Rows are points. Each table stands for the endless flat space through its points: a line for two points, a plane for three, and so on. The two share one point or none. Which?

First:
[[0,-1,48],
[10,-36,18]]
Second:
[[-3,-19,48],
[0,-20,42]]
They share: [6,-22,30]

First:
[[35,11,14,4],
[15,15,14,8]]
Second:
[[32,15,-6,31],
[7,10,24,1]]
They share: no point

First:
[[-8,-12,16,12,-46,-46],
[-1,-5,14,8,-40,-38]]
Second:
[[9,13,5,8,-31,-17],
[5,17,0,16,-34,-12]]
They share: [13,9,10,0,-28,-22]

First:
[[19,-10,-24,20,-34,-26,9,23,39],
[31,20,-36,-10,2,10,51,-7,-9]]
Second:
[[23,1,-14,20,-19,1,19,-4,27],
[38,7,-41,17,-34,-26,46,8,18],
[44,15,-54,8,-38,-37,57,14,9]]
They share: no point

First:
[[6,14,10,28,-24,-40,-1,29,1,-39,-19],
[-1,4,27,29,-20,-38,-15,25,-9,-22,-6],
[0,-6,1,21,-22,-29,-3,12,11,-48,-10]]
Second:
[[2,12,7,27,-14,-35,-19,-15,-20,-20,6],
[-2,-12,35,15,-26,-39,-23,17,4,-32,2]]
They share: no point

First:
[[-5,22,30,6,-17,22,2,-12,19,35,-23,13],
[-2,29,30,2,-22,15,10,-8,20,41,-20,13]]
Second:
[[-6,9,28,10,-20,28,-19,-26,26,17,-29,11],
[-6,30,25,19,4,25,5,-17,14,32,-35,23]]
They share: no point

First:
[[15,21,43,-19,66,68,-12,63,-28,19,23,9,4,13,24,-6,59,11],
[-23,18,0,17,16,14,22,31,-23,25,42,21,-20,-20,5,31,21,-38],
[11,27,29,-19,50,56,-4,47,-30,7,13,21,16,19,22,-16,43,9]]
Second:
[[13,41,3,6,36,22,21,11,-49,16,12,40,6,-1,19,2,4,-7],
[21,45,6,10,41,17,26,5,-56,18,9,45,4,-6,21,6,-2,-5]]
They share: no point

First:
[[-4,5,19,32,-4,5,-11,-10,-18,3,18,11,12,10,7,34,-17,-12,36,19],
[-12,5,27,44,-14,17,-1,-28,-26,-3,2,15,8,16,7,32,3,-24,44,37],
[-11,0,20,36,-14,17,-5,-24,-22,-3,5,15,3,14,1,31,-1,-24,36,34]]
Second:
[[5,-4,4,10,-20,31,1,-12,-2,1,-1,15,-5,22,-15,39,-19,-38,26,36],
[-2,-7,5,15,-17,24,-6,-14,-8,-1,5,15,-6,16,-13,34,-14,-31,23,32]]
They share: [-9,-10,6,20,-14,17,-13,-16,-14,-3,11,15,-7,10,-11,29,-9,-24,20,28]

First:
[[23,-28,-14,20,-5,-17,-32,-19,27,20,5,5,29,-21,0,-29,-17,-12,-32,14,46,3,27,48],
[-6,20,-11,-25,1,-26,6,-44,19,-18,6,0,7,9,-49,4,-48,-54,12,-7,21,-22,0,13],
[2,-46,-23,29,13,-26,-56,2,33,26,20,-16,23,-21,21,-20,4,6,-56,23,31,-12,18,45]]
Second:
[[5,-12,-18,-5,12,-39,-23,-22,39,21,8,-8,10,-22,-27,2,-30,-19,-20,-7,26,-21,1,36],
[10,-12,-15,-11,14,-42,-21,-23,47,29,5,-9,7,-28,-33,7,-36,-18,-19,-11,28,-25,-6,39]]
They share: no point

First:
[[7,-20,-17,26,-7,34,-17,3,-4,37,18,-19,-28,33,30,-44,34,14,-5,5,27,-12,13,-5],
[19,-31,-16,-1,-18,14,5,26,-6,7,15,-30,-11,34,3,-20,3,24,22,-1,29,13,-9,-15],
[37,-32,-5,-22,-31,10,19,39,2,1,18,-31,-10,27,-6,-14,-2,26,25,-13,21,18,-23,-11]]
Second:
[[26,-28,-9,18,-5,30,11,29,-13,11,10,-39,-21,34,-2,-31,32,22,10,4,24,3,-3,-20],
[16,-23,-14,-22,-40,10,-14,9,17,31,30,-4,-16,24,33,-26,-8,17,10,-16,24,3,-8,10]]
They share: [22,-26,-11,2,-19,22,1,21,-1,19,18,-25,-19,30,12,-29,16,20,10,-4,24,3,-5,-8]

First:
[[-23,17,24,26,-12,-20,24,-30,15,2,-31,-8,-1,-16,-21,5,-23,-13,29,7,-8,-16,-26,11],
[-3,-11,16,10,4,-32,36,-2,-17,-2,-27,4,15,-8,-21,21,-23,-41,13,31,-32,-36,-30,-13]]
Second:
[[-23,2,19,17,-4,-24,38,-13,2,-6,-24,2,13,-7,-20,12,-10,-32,25,30,-9,-26,-20,0],
[1,3,27,17,-11,-29,20,-25,-7,12,-36,-7,3,-21,-28,11,-43,-21,10,3,-35,-27,-38,-10],
[-25,6,2,24,17,-23,36,2,8,-18,-23,1,1,0,-3,22,-2,-30,42,34,-8,-23,-22,23]]
They share: [-13,3,20,18,-4,-26,30,-16,-1,0,-29,-2,7,-12,-21,13,-23,-27,21,19,-20,-26,-28,-1]

First:
[[-12,28,63,10,-53,16,0,-3,-19,10,-8,-23,22,-23,17,-23,38,48,34,11,17,-11,-31,-23],
[-36,-26,-17,42,-1,18,32,21,-47,-24,-34,5,-16,13,-17,-5,-8,24,24,-37,15,-17,9,-43],
[-6,24,63,17,-51,13,-3,1,-12,16,1,-15,24,-22,18,-10,37,34,24,13,20,-2,-31,-18]]
Second:
[[-22,12,19,23,-17,1,-1,21,-16,14,-1,-15,2,2,12,-4,13,42,30,3,18,-18,-3,-20],
[-24,2,23,33,-16,-18,-21,25,5,9,7,-33,-5,17,18,2,6,36,33,24,22,-9,-5,-14],
[-14,-18,53,43,-51,17,9,-5,-20,-26,-23,-13,10,-8,-2,-8,21,6,18,-1,22,16,-35,-34]]
They share: [-18,4,31,27,-31,15,11,9,-26,0,-13,-7,8,-8,4,-8,19,30,24,-7,18,-8,-15,-28]

First:
[[22,-19,-8,-26,29,-5,16,-12,23,21,37,21,0,24,0,-4,-19,28,-19,-10,-28,-15,14,17],
[-3,-23,6,-26,32,-6,21,-7,34,16,35,20,1,52,-20,10,-47,-6,-34,-33,-20,-17,14,20],
[10,-31,13,-40,45,-8,3,-25,21,20,52,4,-11,31,-4,10,-26,24,-15,-23,-39,-14,0,5]]
Second:
[[32,-32,-31,-28,20,5,37,-11,8,3,15,22,-6,18,7,-3,-13,17,-16,-1,-36,-21,13,27],
[38,-39,-37,-34,21,7,41,-13,2,-3,9,19,-13,16,10,-4,-8,14,-9,5,-40,-21,7,26]]
They share: no point

First:
[[-2,-12,-5,-8,-32,9,-18,19,-23,-8,0,14,-3,35,-4,-21,37,-32,3,32,-34,-9,-28,14],
[33,23,-25,-38,-22,29,2,24,-38,-13,30,29,-33,5,21,-16,-3,-17,13,22,-9,-14,-8,4]]
Second:
[[3,-7,-17,-27,-43,24,-8,13,-34,-28,32,14,-20,29,7,-38,19,-28,2,31,-12,-14,-33,17],
[2,-12,-13,-34,-42,19,-10,17,-39,-18,28,8,-29,31,-8,-29,17,-10,1,18,-8,-17,-34,8],
[22,16,-13,-6,-14,15,-10,25,-19,-2,-4,32,-1,15,20,-9,25,-42,13,38,-40,-5,-6,12]]
They share: [12,2,-13,-20,-28,17,-10,21,-29,-10,12,20,-15,23,6,-19,21,-26,7,28,-24,-11,-20,10]

First:
[[-17,-52,-29,36,-32,-20,40,7,9,35,20,-14,-23,21,9,-2,66,-30,15,23,-39,3,54,-22],
[-15,-36,-14,14,-16,-9,29,1,14,14,6,-18,-18,26,1,-2,45,-24,22,8,-30,12,39,-11],
[-12,-40,-19,22,-20,-16,33,8,11,21,12,-19,-23,24,2,-4,52,-28,18,14,-32,11,46,-13]]
Second:
[[5,-39,8,6,-1,3,19,-2,25,1,-4,-19,-38,46,-10,1,19,-38,7,-7,-27,19,11,17],
[-10,-18,-1,-12,2,-15,31,4,10,1,2,-28,-14,25,-1,-14,31,-20,25,-1,-12,25,32,-4]]
They share: no point

First:
[[38,-9,-27,12,12,-11,17,7,23,11,-24,10,-17,-20,13,11,22,0,-32,-13,-9,25,13,9],
[11,-48,-19,41,32,-25,-1,-49,8,7,-42,-4,-37,-5,-10,-5,1,-45,-24,1,17,-30,3,42],
[24,-31,-23,22,16,-15,5,-21,13,15,-36,6,-29,-14,3,7,8,-22,-24,-13,-1,-1,9,23]]
Second:
[[20,-30,-38,8,18,-27,18,-18,5,-3,-44,12,-46,-11,2,4,16,-23,-39,-5,8,-12,14,16],
[26,-25,-34,14,18,-20,11,-14,12,0,-38,9,-38,-13,3,3,14,-18,-34,-5,2,-6,9,16]]
They share: no point

First:
[[13,-3,-28,-10,6,-4,-9,37,-32,-6,39,21,-21,25,-14,32,-8,-18,6,-18,16,5,29,-40],
[10,11,-32,-4,13,5,5,43,-25,-4,41,16,-17,23,-14,36,-14,-2,9,-15,16,4,30,-41],
[18,-9,-29,-9,5,-5,-15,36,-37,-4,45,27,-23,29,-10,34,-6,-26,9,-26,22,5,35,-44]]
Second:
[[4,-20,-27,-24,8,-8,-4,17,-30,-30,-9,-3,-8,-9,-41,18,-15,-7,-9,-4,-14,-9,14,-16],
[-7,1,-6,-36,-10,-30,-15,37,-24,-4,23,17,-27,29,-24,8,12,-26,-8,20,-6,15,-3,-28],
[9,-14,-30,-3,-1,2,-17,21,-27,-41,1,-8,-19,-5,-34,34,-33,-9,-25,-10,-7,3,7,-13]]
They share: [-1,-7,-16,-26,-4,-18,-13,29,-26,-18,11,7,-21,13,-30,16,-4,-18,-12,8,-8,7,3,-22]

First:
[[-13,-16,-1,-11,28,46,-5,-19,-7,10,13,6,41,17,-4,36,21,-8,-26,-8,4,-20,19,46],
[-38,-21,-7,-23,33,61,16,-12,3,20,28,17,27,23,-3,52,29,-13,-54,1,5,-29,26,48],
[8,-9,-3,-23,41,25,-22,-12,-31,-6,6,7,45,19,7,22,3,15,-2,5,5,-9,8,30],
[-28,-29,-3,-23,45,69,14,-16,9,18,34,3,37,35,-5,54,35,-29,-50,1,17,-37,36,54]]
Second:
[[1,-24,-20,-11,34,-9,9,-38,-36,-14,36,40,47,5,5,36,-30,0,-23,-27,-1,-8,42,49],
[-2,-5,-1,-2,16,42,-15,-2,-33,14,20,21,35,1,-5,50,-4,39,-34,5,-6,-10,-9,12],
[-28,0,1,-45,17,28,-16,-20,-10,-11,-22,25,14,2,38,0,4,29,2,26,-36,10,-26,42],
[-20,-4,-3,-29,25,12,-12,-26,-18,-9,4,29,26,6,18,16,-2,15,-12,4,-26,12,0,44]]
They share: no point

First:
[[4,19,-30,31,25,3,-25,24,24,7,-17,-20,-15,0,-3,9,-18,32,15,-13,36,-24,22,-27],
[10,14,-31,23,25,-5,-26,22,30,10,-18,-13,-18,-4,-8,9,-21,36,19,-10,30,-21,27,-28],
[-17,33,-32,30,34,23,-42,26,33,-11,8,-15,12,10,23,27,-30,7,20,-10,21,-18,23,-26]]
Second:
[[-3,22,-17,16,34,-7,-29,22,21,4,-15,-22,-21,-10,6,23,-21,25,14,1,39,-17,10,-43],
[-1,24,-30,33,32,11,-37,21,36,5,-11,-20,-15,-5,2,15,-22,17,14,-10,26,-16,23,-26],
[0,22,-38,34,25,14,-32,25,33,1,-6,-13,0,8,3,11,-24,25,20,-17,24,-23,31,-19]]
They share: [-1,22,-31,28,28,7,-31,24,29,2,-9,-16,-7,2,4,15,-23,25,18,-11,29,-21,24,-27]

First:
[[36,-10,10,11,-15,8,23,-32,10,-21,26,-45,14,3,-17,22,38,5,53,-23,18,-7,-68,51],
[17,-17,5,10,2,-6,31,-14,14,-12,17,-23,7,8,-37,4,22,-12,35,-8,23,9,-39,42],
[38,-9,0,19,4,15,14,-31,8,-13,28,-36,25,18,-17,6,31,11,42,-23,13,-10,-45,38]]
Second:
[[31,0,9,12,23,-10,23,-39,0,-21,20,-24,10,16,-40,-21,27,-7,22,-29,31,2,-25,17],
[32,-4,3,17,18,-2,19,-32,4,-13,24,-21,14,20,-38,-17,20,-5,25,-22,24,2,-22,23]]
They share: no point

First:
[[-28,6,12,-10,-5,-12,-2,-48,21,44,7,-33,-13,29,16,45,11,-28,-48,15,-22,13,-10,1],
[-30,-6,14,-33,-18,-17,-30,-16,18,10,20,-27,11,42,-2,45,20,-44,-17,33,-6,-25,3,16],
[-22,-6,10,-13,22,13,-8,-14,30,10,20,-23,-29,38,-20,27,42,-18,-3,27,-38,9,-19,-18],
[-48,26,32,-2,-9,-34,12,-50,33,40,11,-29,3,5,18,31,-11,-34,-46,13,-2,11,-20,-17]]
Second:
[[-31,-4,30,-8,27,-5,0,-42,7,27,39,-21,-26,39,5,25,30,-65,-21,24,-47,13,-22,-8],
[-29,-3,-4,6,-7,20,3,-20,39,27,15,-19,-8,10,-20,42,54,16,-18,11,-11,19,-22,-26],
[-29,-5,-2,1,-1,18,4,-21,33,19,16,-27,-11,15,-15,37,46,8,-13,16,-12,20,-24,-24],
[-33,-13,6,3,7,16,10,-35,11,19,34,-31,-11,19,-1,33,46,-22,-13,18,-18,26,-30,-18]]
They share: [-27,1,14,-10,15,3,-3,-24,30,19,17,-25,-23,31,-10,29,30,-21,-15,23,-31,11,-19,-17]

First:
[[-16,-22,-8,-36,17,40,-39,42,44,1,-2,14,-62,-50,-56,14,-29,-5,1,-50,16,-1,-19,-2],
[18,4,-38,6,21,32,-25,2,8,35,18,-2,-24,-34,-22,-14,-37,-7,-47,-34,32,3,-5,-4],
[14,56,1,9,38,-2,-24,30,-1,22,4,-34,-11,-11,1,38,-8,25,-26,-20,1,-7,23,55],
[6,20,-24,18,57,8,-3,0,0,49,4,-28,-18,-24,-10,14,-9,29,-55,-34,-12,15,23,20]]
Second:
[[15,20,-9,-11,19,9,-42,24,16,19,13,-4,-13,-32,-29,21,-27,10,-22,-40,19,-10,6,28],
[11,6,-9,-17,23,-3,-50,30,18,11,15,6,3,-32,-35,27,-31,20,-18,-52,5,-14,18,32],
[23,58,-17,-7,7,33,-34,2,28,21,17,-28,-31,-18,-3,13,-33,-20,-40,-24,63,-4,-20,36]]
They share: no point

First:
[[2,-13,-31,-34,20,-15,-9,1,27,-24,-8,-38,27,30,13,5,0,25,12,39,-41,38,8,16],
[32,-17,-41,-12,16,23,-11,29,1,-32,-4,-54,29,38,33,-11,32,11,24,37,-23,76,20,36],
[-13,-2,-16,-7,1,-67,-36,-51,6,-27,-34,-4,4,-12,-2,-31,22,-9,4,12,-38,-19,10,16],
[7,-3,-24,17,-8,-52,-38,-45,-16,-38,-34,-12,6,-20,13,-57,50,-28,16,6,-30,-5,28,38]]
Second:
[[-3,-23,-25,16,10,-42,-8,-5,-6,4,-5,1,3,5,35,-13,29,15,11,41,-41,35,-9,34],
[-14,-5,-6,-6,8,-5,-32,-4,9,-28,-48,-25,25,11,13,-35,22,8,2,4,-2,-5,1,11],
[37,2,-50,-64,5,-49,-35,-30,-20,-75,-11,-44,7,6,-38,5,37,-41,-13,12,-36,58,24,-5],
[-6,-33,-26,-4,1,-52,4,0,-34,-21,-3,5,27,-26,14,-11,23,10,-25,27,-28,32,-11,2],
[-1,-36,-24,16,4,-50,-5,-2,-25,2,4,12,15,-13,31,-9,22,23,-6,41,-36,33,-10,16]]
They share: [6,-8,-23,-10,9,-26,-31,-13,1,-25,-24,-22,9,14,10,-17,28,0,8,21,-25,24,6,18]

First:
[[-46,-18,-19,-12,-16,-11,14,16,11,43,38,35,-22,-24,27,-26,-27,-15,-5,-48,50,-13,-42,-31],
[-35,0,4,-10,-21,2,4,-1,13,38,42,21,-8,-13,32,-24,-25,-25,5,-36,34,-20,-47,-28],
[-57,15,-6,7,-62,30,-12,-33,12,45,16,4,0,10,70,-1,-20,-59,9,-27,27,-12,-37,8],
[-10,25,35,-21,-22,-7,-10,-15,-8,27,9,17,25,15,19,4,6,-28,22,11,34,-9,-11,-3],
[-10,7,17,-25,-11,-33,-10,-16,-24,4,-6,14,44,-21,-5,-7,16,-7,25,35,31,-27,12,-13]]
Second:
[[-35,-9,16,-23,-35,6,3,5,2,58,29,2,25,-41,61,-13,-44,-58,-10,-6,21,-37,-41,1],
[-14,13,16,-2,-16,-5,-11,-15,11,2,4,24,19,2,6,-20,-6,-11,29,-19,15,-22,-14,-43],
[-30,9,0,-26,-37,12,-7,6,-16,54,18,10,18,-29,62,6,-37,-48,-5,-4,38,-30,-30,0],
[-15,-1,24,-11,-23,2,-5,5,14,26,1,18,33,-21,33,-17,-36,-38,10,-18,5,-33,-21,-31]]
They share: [-29,7,10,-11,-25,-2,-5,-15,2,26,25,12,13,-13,27,-17,-12,-26,14,-10,27,-25,-29,-19]

First:
[[18,3,-15,-38,0,22,16,-11,23,-27,-12,-33,31,20,39,-28,-18,17,31,22,1,-10,-18,-24],
[30,-12,-12,-17,-21,22,13,10,29,-18,-18,-18,22,8,15,-31,-9,26,13,13,-17,-10,-24,-9]]
Second:
[[20,13,-14,-32,4,11,19,22,28,-21,-17,-21,25,6,38,-33,1,2,8,8,-17,-16,-18,-14],
[29,-23,-2,-11,-35,23,1,-11,28,-33,-11,-18,34,9,11,-39,-17,44,35,14,-14,-19,-21,-8],
[29,-15,-16,-23,-19,29,15,-5,26,-17,-17,-26,22,17,17,-25,-19,30,21,22,-6,-3,-25,-16]]
They share: [26,-7,-13,-24,-14,22,14,3,27,-21,-16,-23,25,12,23,-30,-12,23,19,16,-11,-10,-22,-14]

First:
[[24,-7,23,-17,-19,9,-36,4,-14,24,3,40,11,-32,25,-33,15,47,-28,-19,-26,-27,-3,33],
[5,-16,48,-12,-51,17,0,36,3,-25,-24,76,-30,5,-14,-50,5,46,-50,-45,-42,-23,4,33],
[53,22,2,10,9,-1,-37,-16,-46,34,-21,33,17,-18,24,-22,25,7,12,9,-22,-10,-14,45],
[36,-7,33,13,-19,23,-2,22,-12,-10,-39,72,-23,4,-11,-25,-13,37,-38,-33,-38,-23,-19,47],
[30,23,14,2,-17,-10,-28,-11,-40,4,-25,33,9,-5,7,-43,49,-7,17,4,-28,2,5,30]]
Second:
[[12,-32,43,-13,-32,3,-17,22,-45,-8,-7,47,14,-53,3,-32,20,6,-35,-44,-32,-24,-29,25],
[60,-22,12,6,-6,14,-47,2,4,20,26,36,2,-5,-2,-48,24,48,-21,-17,-21,10,-52,46],
[10,3,58,-34,-39,9,7,-9,-12,-18,-21,14,26,-14,45,-36,34,28,-13,-26,-6,-1,-5,2],
[27,17,39,-30,-30,14,-5,-19,19,-4,-19,12,23,7,52,-33,33,48,6,-2,0,13,8,4],
[35,-22,33,33,0,14,-39,-21,-36,-16,3,16,3,-25,-41,-41,14,31,-59,-51,-48,-32,-53,45]]
They share: [26,-7,27,0,-18,11,-27,-6,-12,-4,-15,31,12,-25,4,-26,17,31,-20,-21,-30,-17,-8,24]

First:
[[-13,-5,26,11,-14,28,-11,3,16,1,13,-13,-27,-8,37,4,-26,20,5,-31,-10,35,-6,-19],
[-1,19,8,5,-14,19,-23,-9,22,-14,19,-22,-33,-26,16,1,-2,32,-16,-10,-19,20,-15,-34]]
Second:
[[31,22,15,2,-6,-5,-73,3,62,0,-11,-10,12,-29,23,12,5,32,-7,11,1,-1,8,-10],
[-19,3,1,10,-10,53,-5,-14,16,1,39,0,-49,-21,17,5,9,35,-12,-18,-31,38,-53,-30],
[-18,-10,-23,36,17,27,-6,-4,27,16,6,-56,-6,0,7,-14,-37,7,2,-22,-23,59,29,-44],
[-1,21,-1,-4,-18,27,-23,-6,52,11,29,-18,11,-3,3,-5,15,17,-24,2,-23,30,-19,4],
[-32,-28,-30,26,19,34,-25,-49,12,27,18,7,-53,-7,21,30,0,31,11,0,4,24,-36,-49],
[-8,24,26,0,-30,36,5,10,15,-21,34,-29,-32,-20,18,-15,-10,25,-22,-31,-37,40,-20,-21]]
They share: [-5,11,14,7,-14,22,-19,-5,20,-9,17,-19,-31,-20,23,2,-10,28,-9,-17,-16,25,-12,-29]
